Each row is a point. To make a cloud, some directions were put in groups of two or more. Within a group, all points are equally far from the middle, so they leave a hole (a ring in 2 directions, a hollow ball in 3). The other directions are filled evenly. Then the cloud was stretched, turned, moved and blurred a little. Count the holes, and give their numbers of directions, smallest first.
(in the rows, 128 means zero)

Cloud, 21 rows:
[[163 121 128]
 [169 132 118]
 [122 172 134]
 [113 166 141]
 [105 159 110]
 [148 167 138]
 [170 148 113]
 [124  97 142]
 [152 159  87]
 [142 157  84]
 [149 175 100]
 [130 166  91]
 [ 94 128 119]
 [125 104 156]
 [164 123 111]
 [162 134  97]
 [167 156 105]
 [170 148 114]
 [126 132  87]
 [107 146 156]
 [139 158  84]]
Holes: 1 (3)

Cloud:
[[114 146 135  86  96 150]
 [168 171 112 109 133 141]
 [114 110 123 142 135 185]
 [ 89 130 113  89  98 132]
 [140 150 155 138 144 169]
 [110 114 108 172 111 174]
 [137 179 116 152 115 145]
 [153 180 136 137  94 144]
 [183 124 117 154 121 132]
 [170 142 113 115 132 164]
 [115 161  98 130 116 181]
 [114 149 129 134 117  85]
 [175 131 121 137 142 112]
 [ 94 139 119 117  79 148]
 [ 88 146 124 123 100 165]
 [169 138 140 136 102 148]
 [120 178 146  99 119  83]
 [151 110 118 126  89 157]
 [106 152 162 103 105 102]
 [153 119  91 144 148 157]
 [120  80 113 121 102 102]
 [100 111 131 153 137 182]
 [ 98 155 107  99 118 104]
 [113 144 161  87 115 129]
 [183 107 112 128 145 111]
 [171 118 109 161 125 138]
 [148 155 143 144 162 110]
 [120 126 157 131  82 119]
 [116 192 116 133 110 167]
 [126 160 136 117  86 153]
 [ 98 111 112 147  99 169]
 [163 136 151  95 114  72]
 [168  84 163 110 114  77]
 [137 174 100 125 114 165]
 [204 120 117 128 125 110]
 [141 144 127 154 115 160]
 [142 117 161 160 136  72]
 [173 166 109 102 136 133]
 [126 134 116 173 113 163]
 [115 129 134 123  75 134]
 [170 120 146 118 155 174]
 [133 147 138 100 110  82]
 [146 110 126 133 125 173]
 [ 82 173 145 108 107  98]
 [135 113 111 132 143 189]
 [160 168 134 132 134 100]]
Holes: 1 (2)

Cloud (82 x 8):
[[111  84 129 164  92 131  81 143]
 [148 115 151 111  82 106  93 147]
 [153 140 139 130 163 146  96 104]
 [125 153 151 183 149 111 131 151]
 [ 87 127 144 110 119 119 169 115]
 [119 157 108  94  94 100 113  97]
 [126 118 173  97  96 135 126 162]
 [156 136  96 109 114  93 159 103]
 [136  92 144 113 175 144 116 141]
 [118 170 177 110 107 119  93 116]
 [187 126 125 139 107 131 109  98]
 [129 141  96 189 138 117 137 149]
 [150 170 114 121 128  99 158 154]
 [108  87 149 101 140 158 147 131]
 [153 107 154  95 105 149 153 103]
 [149 137  85 136 159  95 113 109]
 [155  72 123 156  93 148 102 116]
 [124 124 168 186 109 158 109 133]
 [125 175 148  94 117 138 137 169]
 [114 157 133 135 120 141  59 139]
 [136 105  77 148 108 152 116  95]
 [146 102 135 121  93  96  71 119]
 [149 107  89 146  72 111 103 131]
 [107 164 114 145 129 143 167 164]
 [144 132 159 131 171 125  91 109]
 [132 140 153  80 162 153 103 130]
 [122 140 136 124 146  76 166 131]
 [164 110 152  86 141 144 135 142]
 [129 134 158 127 100  89 128 166]
 [132  75 136 149 147 156 147 127]
 [123 109  97 109  94  87 148  98]
 [116 135 127  86 141  93 156 132]
 [146 142 161 109 137 137  58 126]
 [118 128 187 129 133 146 162 128]
 [122 148 140 100 134 126 141  76]
 [125 104 167 110 108 102  79 126]
 [ 86 150  82 127 112 132 134 112]
 [127  98  93  97 113 150 124  88]
 [144 186 116 126 151 128 104 146]
 [117 136  80 175 131 142 141 135]
 [121 162 111 111  83 112 165 115]
 [113 155  96 146  66 126 135 157]
 [110 155 157 147 136 112  76 131]
 [113 124 157  82 114 173 111 110]
 [154 121  70 151 108 102 144 121]
 [154 142 113 118  75 121 152 110]
 [140 119  70 140 132  85 126 143]
 [137 143  92 102 155 129  94 120]
 [151 144 149 146 136 168 153 137]
 [134 167 127 136  64 145  93 131]
 [100 150 110 119  97 145  93 179]
 [148 149 108 147  79  81 102 109]
 [111 144  70 141  96 100 110 148]
 [112 143 110 147 120  73  93 153]
 [102 184 121 131 131 120  98 167]
 [ 82 124  88 152 121 130 150 160]
 [ 98 113 147 148 125  96 114 169]
 [164 148 140 154  89 158 119 113]
 [149 149 124 183 130 130  97 115]
 [161 132 182  92 133 139  82 135]
 [137 159  91 114 133 147  97 161]
 [148 127 146  82 142 149 140  95]
 [119 133 154 133 106 158 160 174]
 [106 118 113 112 118  94 135 169]
 [185 141 132 120  99 133 100 130]
 [ 91  93  96 104 104 151 135 136]
 [ 97 118 165 157 111 135  87 114]
 [128 157 165 174 105  98 115 113]
 [109 130  61 131 120 114 109 120]
 [158 155 120 158 138 115  73 127]
 [162 128 143 169  85 137  84 143]
 [144  92 110  85 108 156 124 108]
 [111 127 107  99 154  85 116 124]
 [ 98 156 129 149  91 102  91 108]
 [120 143 122 180  69 108 130 150]
 [117 103 139  72 142 149 133 129]
 [142 116 157 114  98 127  69 161]
 [114 124 119 164 109  78 139 161]
 [ 70  97 113 138  99 154 129 139]
 [126 103  72 123 105 134 153  96]
 [140  98 102 173  72 135 140 127]
 [136 142 155 151  80 180 129 136]]
Holes: 1 (8)

Cloud (89 x 9):
[[103 113 116 130 142 161  87 118 174]
 [121 145 134 132 102 120 159  90  77]
 [ 91 104 125 184 104 104 100 140 131]
 [ 86 137 129  77 140 127 170 120 145]
 [101 133  98 128 173 140 119 161 167]
 [136 132 118  83 114 148 146 171 135]
 [112 142 120 139  91  83 104  83 124]
 [168 160 125 104 125 177 130 127 142]
 [187 125 169 121 103 126 120 110  98]
 [163 125 115 161 112 132 124 154 150]
 [140 115 142 125 102 201 150 141 146]
 [136 103 153 105 122 140  95  74 144]
 [104 141 136 182  98 126  98 135 105]
 [137  88 143  97  81 151  95 153 151]
 [145 141 151 157 137 163 165 116 117]
 [104 157 126  80 142 140 156 112 166]
 [106  86 120 120 150 140 186 168 104]
 [169  80 186 109 124 143 119 118 150]
 [122 107 150 134 154 151  71  95 166]
 [103 152  95 121 162 140 115 156 160]
 [129 153 156 130 141 107 134 135 153]
 [107 123 136 142 118 104 126 123 169]
 [110  93 143 135 136 153 148 159 185]
 [137 101 128 145 125 102 167 163 135]
 [125 150 120 106 138 150  83 115 134]
 [166  93 171 157 138 117 122 109 119]
 [121  70 164 109 108 118 132 174 143]
 [134  98 139 164 120 163 161 161 121]
 [113 104 124 101 151 110  88 135  83]
 [102 136 134 140 154 130 100 100 166]
 [ 93 116 110 138 155  87  79 128 116]
 [160 170 142 136 110 101 121 128 102]
 [144 106 141 166 114 129  92 126  71]
 [145  85 107 125  90  98 132 148  94]
 [108 105 112 152 130 133 164 102 154]
 [131 154 160 125 140 125 166 163 141]
 [120  80 112 158  84 124 143 108 145]
 [ 95 172 126 140 146 119 152 115 110]
 [ 86 128 126 114 117 123 162 126 173]
 [162 125 159 130 124 149 170 169 153]
 [115  95 157 104 128 165 204 129 138]
 [115  95 136  81 117 186 163 137 138]
 [131 163 125  84 105 108 122 100 111]
 [144 143 105  91 104 152 164 112  77]
 [127 102 142  91  85 152 164  85 150]
 [131  99 115 135 120 125 111 171 103]
 [125  90 128 169  59 113 134 105 145]
 [110 112 152  86  74 129 156 129 144]
 [130 102 137 111 106 103 156 111 170]
 [117 115  92 123  83 106 173 155  98]
 [159 116 164 126 116 136  78 106  84]
 [140  95 165 124 128 136 130 184 168]
 [131 156 143 161  86 134 107 126 110]
 [121 121 154 130 115 189  88 132 160]
 [109 140 140  95 180 152 123 119 181]
 [115 115 160 102 137 114 144 105  91]
 [136 115 112 149  94 123 110 169 146]
 [ 90 111 117  86  96 129 136 111 162]
 [133 126 114 175 154 136 133 122 143]
 [132 109 132 113 114 117 221 134 128]
 [133 104 116 106 109 113 174 133  71]
 [125  74 144 100 167 131 128 105  95]
 [109 129 103 122 200 100 129 136 101]
 [137 138 100  95  95 161 127 135 117]
 [149 140 148  86  83 144 130 136 112]
 [ 92 126 109 171 146 118 171 145 110]
 [134  83 168 134 121 111 119  87  90]
 [108  67 108 137 102 126 131  99 136]
 [ 88 116 149  77 172 142 147 148 167]
 [119 120 112 110 106 117  83  66 110]
 [112  95 127 133 113 147  77  83 163]
 [131  75 176  89 133 133 140 168 149]
 [ 97 135 142 104 184 148 124  93 124]
 [160  97 148 104 149 134 111  81 155]
 [157 122 124 162 112 123 176 125 139]
 [ 91 115 139  94  96 114 137 155 138]
 [126 155 128 149 143  97  90 105 136]
 [164 152 166 130 125 122 127 112 118]
 [163  91 134 163 133 147 117 126 117]
 [158 122 151  94 177 174 123 114 144]
 [107 163 107 129 100 120  82 100 127]
 [114  94 155 143 153 105 154 111 104]
 [150  96 138  61 118 111 162 117 153]
 [109 162 104 134  65 131  98 138 134]
 [ 91 163 132 101 128 152 118 115 129]
 [131 122 138 131 117 153 129 189 126]
 [117 139 144 127 105  86 118  98 120]
 [173 100 138 107  65 126 137 123  72]
 [169 117 154  99  60 131 128 116  83]]
Holes: 1 (6)

Cloud, 103 rows:
[[143 155 160 111  53 113  88 141 143]
 [122 125 178 147 103 120  80  96 194]
 [132 112 123 120  91 158  93 167 111]
 [131 178  85 116 140 111 121 124 138]
 [ 79 134 104 145 114 118 139 183 112]
 [109 145 152 168 112 123  93 204 173]
 [104 160 162 146 139 129  89 163  73]
 [150 140 175  98  96 121  99 128 106]
 [158 170 129 166 107 125  77 106 108]
 [111 119 155  96  84 100 133 171 126]
 [ 93 111 116 114 138 142 158 137 134]
 [ 98 138 113 141 106 101  71 118 139]
 [155 140 142 108  86 122 106 168 141]
 [ 94 120 125 171 129 142 140 185  89]
 [ 97 144 142 157 137 140 140 113 149]
 [130  93 163  96 118 108 107 139 107]
 [ 96 148  95 146  99 104  99 165 124]
 [181 122 170 137  99 134 117 125 145]
 [170 126 125 117  77 120  80 154 119]
 [169 147 161 111  90 133 130 107 127]
 [116 178 148 132 147  99 142 128  89]
 [158 112 107  57  93 105 120 109 145]
 [130 122 104 108 110 156 126 161 126]
 [136 107 178  90 120 107 123 115 122]
 [128 105 116 155 103 160 100 109 144]
 [130 164 116 161  98 120 133 185  96]
 [131 135 122 106  69 122 110 168 132]
 [109  75 149 163 108 124 127 169 136]
 [123 158 145 125 113 114  76 171 167]
 [162 131  85  89  92 124 114  92 114]
 [134 112  95 125 125 148 138 179 156]
 [ 97  83 112 116 105  99 129 117 111]
 [119 115 150 132  94 130  63 130 200]
 [ 98 133 107 137 135  87 108 169 130]
 [160 161 114 111  91 121 122 154 126]
 [ 97 165 132 151 103 129  77 137 167]
 [174  81 118 124 143 123 139 117 143]
 [138 142 177 127 140 121 147 134 120]
 [111 167 171 105 136 123 113 127 189]
 [166 122 119 127 152 128 187 138 139]
 [105  79 169 163 114 113 122 137 155]
 [142 135 134 113  61 101 111 148 183]
 [132  95  89 111  88 134 164 126 149]
 [125  87 126 172 132 118 113 128  97]
 [150 129 173 118 150 132  84 127 153]
 [119  68 105 136 118 126 142 164 134]
 [ 98 186 162 173  85 135  84 133 133]
 [126 177 142 100  96 155 157 142 123]
 [117 103 169 132 129 134 115 189 124]
 [138 165 146  88 117 132 116  94 107]
 [144 119 178  98 113  94 102 147 128]
 [101  92 159 128 103 139 134 157 170]
 [111 107 163 161 158  88 122 156 140]
 [157 159 125 142 117 145 151 173  89]
 [125 132 175 139 110 122 140 143 102]
 [141 130  88 124  91 128  72 114 132]
 [ 97 146  98 140 133 100 111 158 167]
 [150 162 154 151  82 107 101 136 150]
 [151 165 132 116  61 105  98 125 142]
 [152 121 156  87 114 142 141 119 122]
 [ 91 168 154 119 144 126  97 151 111]
 [172 135  86 107 101 131 144 126 115]
 [126 120 134 183 103 142 117 108 112]
 [140 130 128 108 130  71 117 137 144]
 [147 149 149 121 130 106 152 130  94]
 [127 169 175 148 102 153 112 121 140]
 [134 171 168 163 156 107  95 136 144]
 [154  85 130  72 111 108 128  98 106]
 [164 114 159 130 103 130  98 141  74]
 [127 116 145 154  99  78  90 151 127]
 [161  86 147  75 112 121 152 121 122]
 [132 118 129 107  77  87 128 162 108]
 [ 86 136 158 120 125 117 137 169 108]
 [163 152 143 119 123 134 159 111 163]
 [109 176 111 157 107  99 124 176 119]
 [145 156 120 121 116 117 130  88 168]
 [157 151 159  96 110 103 158 153 138]
 [129  89  97 120  96  92 141 157 118]
 [163 145  89 127 138 135 132 107 111]
 [135 154 186 132  77 149  83 118 132]
 [109  84 108 128  86  95 115 158 158]
 [138 147 151 159 119 161 133 159 180]
 [164 163 119 136 146 144 158 121 111]
 [153 114  96 113 103  83 124 112 140]
 [115 147  85 151  88 118 128 167 121]
 [132 120 145 160 101 156 111 124 178]
 [119 151 126 128 103 134  88 154 177]
 [108 150 127 105 123  78 109 127 106]
 [125 135 142 141 126  86  89 107 168]
 [114 166 117 126 122 167 107 117 129]
 [134 116  96  89 109 134 187 139  81]
 [125 197 127 146  97 159 133 143 137]
 [162 118  90 110 113  97 147 114 149]
 [123 155 165 160 138 119 136 117 185]
 [ 87 146 152  96 136 102 110 146 151]
 [151 107 131  70 131 130 158 129 130]
 [102 126 154 110 112 138 141 124  90]
 [168 136  95 116 142 118 140 117 130]
 [126 114 183 125  78 147  93 158 156]
 [107 121 140 128 130 155 139 183 128]
 [125 144 173 159  95 118 105 190 162]
 [103  90 146 114 136 130 119 130 134]
 [102 124 187 115  75 105  73 149 150]]
Holes: 1 (6)
